Each point is reached from the start by the listed moves, each made once or not at all, plus a little noise. Say if it took an odd or an even number of moves. Then give how often each move was made.

Moves:
(1): [36 -1  1 -2 -1]
(2): [ 0 37 11 -3 -2]
(3): [  1 -11  43  -1  -9]
Start: [ 22 -12 -13  -7 -24]
Points:
[ 57 -12 -11 -10 -25] => odd (1, 0, 0)
[ 60 -24  30 -11 -34] => even (1, 0, 1)
[ 59  24  -3 -12 -27] => even (1, 1, 0)

Moves:
(1): [31  5 -2 -2  7  6 -1  0]
(2): [-9 36  0 -3  1 -1  0 -2]
(3): [ 2  0 22 -2  1  1 -1  1]
(4): [ 2  1  1 30  1 -2  0  1]
(5): [-7 -1 -3  1 35  1  1  1]
(6): [-3 -3 -1  1 -3 28  0  0]
(7): [-1  1  1  0 -2  2 26  4]
(8): [ 1  1  0 -3  0 -3 -3 32]
Start: [-15 -26 -12   7  25  -7   2  -3]
Points:
[-30   8   9  29  60  17  23  31] => odd (0, 1, 1, 1, 1, 1, 1, 1)
[-20 -25   8   4  60  -9  23  38] => even (0, 0, 1, 0, 1, 0, 1, 1)
[-21 -31   8  35  58  17  -2  34] => odd (0, 0, 1, 1, 1, 1, 0, 1)

Moves:
(1): [41  0 -3  2  2 -5 -7  6 -1  1  4 -6  1  4]
(2): [-1 39  1 -4  2 -1  3  0 -2 -6  0  1 -3  4]
(3): [ 4 -2 37 -6  3 -3 -3  5  2 -3  0  3 -1  2]
(4): [ 0  1  7 42 -1  3 -5  2  3 -1 -3  6  1  1]
(5): [-3 -1 -3 -1 39  7 -4  2 -3  0 -1  0 -5  1]
(6): [ 0 -2  2 -1 -4 37  7  3  2  7  0 -1  3  4]
(7): [ 3 -4  3  0  3 -2 25  3 -4 -1 -1  1 -2 -1]
(8): [-3  0 -2 -2 -1 -1 -3 23  0 -1 -5  1  1  0]
(9): [-2  1 -4 -1  1  1  2  2 32  0  3  4 -6 -3]
(10): [-4  8  6  2  1 -8  1  5  3 41 -5  1  4  1]
(11): [-1 -1  0  3  0  0  0  5 -4  3 30 -1  0 -3]
(12): [ 5 -1 -3 -1  2 -1 -1  0 -2 -1  1 26  3  3]
(13): [ 1  3  2  2  3  0  3 -2  5 -5 -1 -3 34 -1]
(14): [-3 -3  1  2  1 -2  3  1  4  0  3 -4 -2 31]
Start: [  5  -3  10 -14   5   3  26  -4   1   0 -15 -10  -1 -19]
Points:
[  5  38  58  16   7  36  28  27  13  -8 -21  -3  38  -8] => even (0, 1, 1, 1, 0, 1, 0, 1, 0, 0, 0, 0, 1, 0)
[  6 -10  11 -13  43  43  52   6  -8   9  15  15   1 -13] => odd (0, 0, 0, 0, 1, 1, 1, 0, 0, 0, 1, 1, 0, 0)
[ -2  28  49 -22  52  38  60  38  34  -6  12 -10  21  14] => even (0, 1, 1, 0, 1, 1, 1, 1, 1, 0, 1, 0, 1, 1)
[  1  -3   7 -14  53   6  51   0  28  -5 -16  -9  18 -25] => even (0, 0, 0, 0, 1, 0, 1, 0, 1, 0, 0, 0, 1, 0)

Moves:
(1): [22  5  2  1 -4  3 -5  4  0 -2  7  5 -1  0 -2  4 -5  5 -3 -7 -7 -1 -2 -2]
(2): [-9 23 -3  5  7 -3 -5  1 -4  4  4 -1 -4  1 15  3  5  3 -1 -2 -7  4 -1 12]
(3): [-1  4 17  3 -1  3  5  4 -8  0 -7  5  5  1 -6  2 -3 -3  5  5 -7 -7  1  6]
(4): [ 2 -7  1 18  8 -1 -3  1  1 -1  2  0  3  1  7 -1  1  3  0  7 -2  2  8  3]
(5): [  3   0   3  -8  26   2  -2  10  10   6  10  -9  -3  -1  -5  -6  -3  -6
   6   1   1   5   0 -14]
(6): [ -2   0  -1   3   1  15   2   1  -9  10   0  -1  -4   1  -2  -1  -2   9
   2   4  -9  -1  -7 -10]
(7): [ 4  0 -3  2 -3  0 18  3 -4  1  0 -5 -3  7  8 -5 -4 -6  0 -2  3  2  2  3]
(8): [  3   0  -7   4   0   2  -2  18   3   4   1   2   2   3   1 -12   2   1
  -3   6   0  -8  -9   3]
(9): [ 2  4  2  1 -6  6 -3 -3 24  6 -1  2 -3  6  6  0 -3 -2 -1 -2 -5  3  3 -2]
(10): [ 1  1 -2 -2 -6 -2  2 -3 -3 21 -6 -3 11  3 -4 -5  2 -4 -1 -2  2  2  6 -5]
(11): [ -6  -4  -3  -5  -2  -2   2  -6  -2   8  26   6   4   5   4   5  -8 -10
  -5  13  -6   4  -8   1]
(12): [-1 -1 -6  2  3 -4  4  1  1 -2  0 19  0  3 -2  0 -1  2  3 -4  5  3  4 -2]
(13): [  3   1 -10   2  -2   2   1  -4   2 -11   0  -3  19  -2   8  -7  -5  -5
  -2  -3  -7  -8  -5  -1]
(14): [ 2  0  0  1  4 -3 -3 -1 -3 -7  2 -3 -4 18 -1 -3  5 -1  2  7 -7 -2  1  3]
(15): [ -1  -8   4 -11   4   7 -10  -4  -3   6  -7   6  -3   1  22  -4   2   0
  -3   5   6 -12   5  -1]
(16): [ 1 -4 -4 -1  7  8 -4  7  4 -3 -7 -5  9 -3  3 31  1 -6  3 -7 -5 -5  1  0]
(17): [-2 -5  5 -3  5  5 11  0 -1  3  9 -1  7 -2  0 -7 26 -5 -9 -6 -5  2 -7  5]
(18): [  1  -5   8  -4  -6 -13   6   4  11   6   9  -4   3  -4   7   4   2  19
   9  -3  -3  -1  -2   3]
(19): [  5   0  -3   3  -8   7  -5   3  -4   9   2  -3  -5  -4   6   1   2 -15
  29  -1  -4  10   1  -1]
(20): [ 4  4 -5 -9  0  2  4  0  2  0 -2  2  3 -4 -2 -1  3  2  3 17  6  1  1  4]
(21): [-1  3  5  5  2  8 -5 -1  5 -3  4 -5  4 11 -3  2 -3  3  5  0 14  1  1  1]
(22): [ -3  -4   7  -5   1  -3  -2  12   2  -3 -14  -4  16   4   1   3  -3   3
  -6   5  -4  26  -3  -6]
(23): [-7 -4 -3 -5 -9 12  0 12  0 -2  7  0  5 -5 -2 -6 -6  5  4 -2 -2  0 24 14]
(24): [ 3 -7 -5 -2  4  3  1 -8  6  0 -5 -1 -2  1 -6 -3 -8 -1  5 -3 -4  7 -9 21]
Start: [  6  -9 -16  -1  -5 -10 -10  -9 -17   4  13   1  -6   2  -5   9   0   1
  -3  -8  -2   1  -1  -6]
Points:
[ 51  -6  -7   4   1 -10   7  21  15  26  15   0  33  30  17  -8 -10  -7
  40   9 -31  34  13 -15] => even (1, 0, 1, 1, 1, 0, 1, 0, 1, 1, 0, 1, 1, 1, 0, 0, 0, 1, 1, 1, 0, 1, 0, 0)
[ 12 -18  -6   0  -2  29   0  -2 -26  10  55  26   8  34 -23   1  -5   4
   4  -3 -31   8  -2  32] => even (1, 0, 1, 0, 0, 1, 0, 0, 0, 0, 1, 1, 0, 1, 0, 0, 1, 0, 0, 0, 1, 0, 1, 1)
[ 36 -18 -41 -20   7  11   4   9 -10  16  60  13 -13  23  -7  -5 -25 -27
  41  10 -19  30  12  23] => even (1, 0, 0, 0, 1, 0, 1, 0, 0, 0, 1, 1, 0, 1, 0, 0, 0, 0, 1, 1, 0, 0, 1, 1)
[ 27 -34  13 -11  31 -10 -15  20   3  20  28  -5  15   0  25   2  22  20
  -9  -5 -15  22  -3 -16] => odd (1, 0, 0, 1, 1, 0, 0, 0, 0, 0, 0, 0, 0, 0, 1, 0, 1, 1, 0, 0, 0, 1, 0, 0)
[ 10 -28 -14   0 -19   4   8  49 -11  23  29  -3  34   4  22  29 -12  -7
  36  30 -25  24  14  26] => odd (0, 0, 1, 1, 0, 0, 1, 1, 0, 0, 1, 0, 0, 0, 0, 1, 0, 1, 1, 1, 0, 1, 1, 0)
[ 35 -13 -11  -6 -22  13 -29   0   8  35   9   7  28  40  33   2  -7  16
  32  -9 -20  22   2 -29] => even (1, 0, 0, 0, 0, 1, 0, 0, 1, 1, 0, 1, 1, 1, 1, 0, 0, 1, 1, 0, 1, 1, 0, 0)
[ 31  15   8  15   9 -15   4  11  10  45  31 -10   0  15  23   3  -6  11
  11 -14 -27   9  12  -2] => odd (1, 1, 1, 1, 1, 0, 1, 0, 1, 1, 0, 0, 0, 0, 0, 0, 0, 1, 0, 0, 0, 0, 0, 0)
[ 12   4 -20  33  12  18  10   2  -8  13  18  -4  11  38  27 -26  16  -7
  -6   2 -51  -6 -25  39] => odd (0, 1, 1, 1, 0, 1, 1, 1, 1, 0, 0, 0, 1, 1, 0, 0, 1, 0, 0, 0, 0, 0, 0, 1)
[ 21  10  -7  -9  -9  44 -13  29  -3  27   2   7   9  30  27  -9 -24  18
   4  14 -17  17   4  38] => odd (1, 1, 1, 0, 0, 1, 1, 1, 1, 0, 0, 0, 0, 0, 1, 0, 0, 0, 0, 1, 1, 1, 1, 1)
[  8 -32 -26 -43  18  21   7   2  18  13  37  -7  31  31  30 -26  -3 -26
  -9  22 -25  30   2  22] => even (0, 0, 0, 0, 1, 0, 1, 0, 1, 0, 1, 0, 1, 1, 1, 0, 1, 0, 0, 1, 0, 1, 1, 1)

Moves:
(1): [  3   0   4   9 -15  -4  10   6  10  -7  -1  10   3  -5   2  -2   9  -5
   2   4  -3   8   2   1]
(2): [10  4 -2 -1 -7  0 -4 -1  1  4  2  3  1  6  3  3 -5  1 -4  4  2 -4 -1  4]
(3): [  2   4  -1  -4   7   0   8   9  -2   3  -1  -9  -5  -2   6  -4   1   0
   3  -3  -2 -17  -6   7]
(4): [  6  12   5   6   4  -1  17  -8   1  -1   2  -3 -10   3  -1  -1   7  10
 -10 -17  -3  -5   0   1]
(5): [ 7 -4 -3  9 -5 -4 -3  8 -2  6 -3  4 -4 17 -5 -3  3  0 10 -4  1  8  4  8]
(6): [ 3  8 -6  2  2  5 -9 -1 -2  1  3  5  9  1  0 -8  2  0  0 -2 -3  0  1  2]
(7): [-8 -5 -6  5 -1 10  3  7  1  9  7  2  1  6 -3  0 -5 -4 -2 -4 -1  0 -9 -4]
(8): [-4  2 -2  1  4  1  0  9  7 -6  1  0 -7  0  2 -4  6 11  0 -9  6  1  1 -5]
(9): [  0  11   1   6 -10   4   2  -6 -13   9  -5   5 -10  -6  14  -3   4   4
   4  13   3  -2  -6   8]
(10): [ 8 -3 -6 -4 -4 -2 -2  7 -1  7  1 -5  1 -4  4  7  1  2 -8  1 -7 13 -3  0]
(11): [  2   4   9   1  -4  -1 -13  -1   5  -2   2  -4  -8  -3   7   0  -2  -6
   2   1   4  -2  -7   5]
(12): [-3 -1  1 10 -5  3  0  4  3 -3  4  4  6  3  0  9  1  0  5  3  8  2  1 10]
(13): [-5 -4  3  4 11 -1  5  5  4  7 -3  0  1  6  8 -4  1  3 -4  1  1  1 -6  0]
(14): [ -3 -12   2 -10  -6  -3  -2  -8  -6  10  12   0  14  -6   5  -6  -1   5
   1  -5  -3   1  -6   0]
(15): [ -1   6  11  -8  -2  -4   3  -1   5 -13   3  13   4   0   2  10   7 -10
   4   4   6   1   0  -3]
(16): [-8 -6 -2  0 14 -7  9  8 -4 -4  4  2 -1 -2 -7 -2 -9  7 -1 -3  0 -6 -2 13]
(17): [  0  -2  10   5  -6   3   0  -4  14  -6   3  14 -10  -8  -3  -1   5  -3
   3   0  -7   0   6   7]
(18): [-12   3  12  -9   5   0  -3   2   4 -11  -4   6  -5   9  -1  -3   9  -6
   1 -22 -10  -5  -8  -1]
(19): [  6 -19   5  -5   1   9  -1   2  -4  -4  -2   8   5  -2  -6  -1   7  -1
   2  -3   3   4  -5  -7]
(20): [  1  -4   3  11  13   0  -8  -3 -11  -4   5  -7 -11  -6  16  -3 -10   8
   4  -5  -6   5 -10  -2]
(21): [  1  -3  -1  -7   2  -7 -12  -4  -4   2  -3   6  -2 -12   2   8  -1  -6
  -5 -10   5  -5   1  -3]
(22): [  4  -7  -3   3  -2   7   8   1  -8  -1   1  -2  -8   7   6  -8   0 -14
  -3   2   6   3   7  -1]
(23): [ -3  -8   8   8  -9 -11 -10  11  -4   2   2   2  -5   1   2   6   5   1
  -2   8   3  -3  14   7]
(24): [ 0 -2 -2 -2  0 -6 -5 -1  2 -7  4 -4 -4  2  2  3  9 -2 -3  3 -5 -4 -9  0]
Start: [  4  12  -7  -3   4   6  15   9  -4  -5   4  -5  -2   5   4 -10  -8  11
   6  -8  10  -9   8   2]
Points:
[ -1  19   8  38  15  28  24   8 -16   3  10  22 -49  34  37 -44   8   8
  11 -46 -11  -4 -12  21] => even (0, 0, 0, 1, 1, 1, 1, 0, 1, 0, 0, 0, 1, 0, 0, 0, 1, 1, 0, 1, 0, 1, 0, 0)
[ -9   6   9  37 -12   5 -19  49 -15   1  12   2 -45  22  40  -3   1  20
  21 -25  11   7 -15  29] => even (0, 0, 0, 0, 1, 0, 1, 1, 1, 1, 1, 1, 0, 0, 0, 0, 0, 1, 0, 1, 0, 0, 1, 0)
[ -8  -2  33   9 -14  -8  38  52  18 -19  32   7 -26  22  45  -8  40  -4
  -9 -40  10 -16 -19  22] => odd (1, 0, 1, 1, 0, 0, 1, 1, 0, 1, 1, 1, 1, 1, 1, 0, 0, 1, 0, 0, 0, 1, 1, 1)
[-33  -4  14  11  24   6  39  24  22 -17  34  16 -18  18   7 -16  13  33
  -4 -60  -5 -25 -23  23] => even (0, 0, 0, 1, 0, 0, 1, 1, 0, 0, 0, 1, 1, 1, 0, 1, 1, 1, 0, 0, 0, 0, 0, 1)
[ 35  -4  -8  11 -10  28  -3  33 -16  29   4  23 -33   9  37 -24   3 -13
   7 -12  15  -9 -17  27] => odd (0, 1, 1, 0, 1, 1, 1, 0, 1, 1, 1, 0, 1, 0, 0, 0, 1, 0, 1, 0, 1, 1, 0, 0)
[ 29  34  -3  18   3   0   8   4 -25  -8  15   4 -29  11  38  -7  13  23
   9 -14  -5   8 -16  18] => even (0, 0, 0, 1, 1, 1, 0, 0, 1, 1, 0, 0, 0, 0, 1, 0, 0, 0, 0, 1, 0, 0, 0, 1)
[ 24  13  31  33 -23 -10  14  16   1 -36  26   9 -34  14  45   7  14  -3
   3   0  21  -7   7  25] => even (1, 1, 0, 1, 0, 0, 0, 0, 0, 0, 1, 1, 0, 0, 1, 0, 0, 0, 0, 1, 0, 1, 1, 1)
[ 24  10  -9  16  10  -6  25  33 -14 -26  20  13 -19  21  30 -23   0  -6
  17  -7   4 -15  -7  33] => even (1, 1, 1, 0, 1, 1, 0, 0, 0, 0, 0, 0, 0, 0, 1, 1, 0, 0, 0, 1, 0, 1, 0, 1)
[ 25 -14  17 -17 -10   9  -4  10   4 -24   8  26 -19 -16  15   4  10 -25
   3 -11  18   8  10   1] => odd (0, 0, 0, 0, 0, 0, 0, 0, 0, 1, 1, 0, 0, 0, 1, 0, 1, 0, 1, 0, 1, 1, 0, 0)
[ -1  -7  10   9  38  29  43  24 -20  -8   9  -5 -33  24  30 -35   2   7
  -1 -59  -3 -24 -29  -4] => even (0, 0, 1, 1, 0, 0, 1, 0, 0, 0, 0, 0, 1, 0, 0, 0, 0, 1, 1, 1, 0, 1, 0, 0)
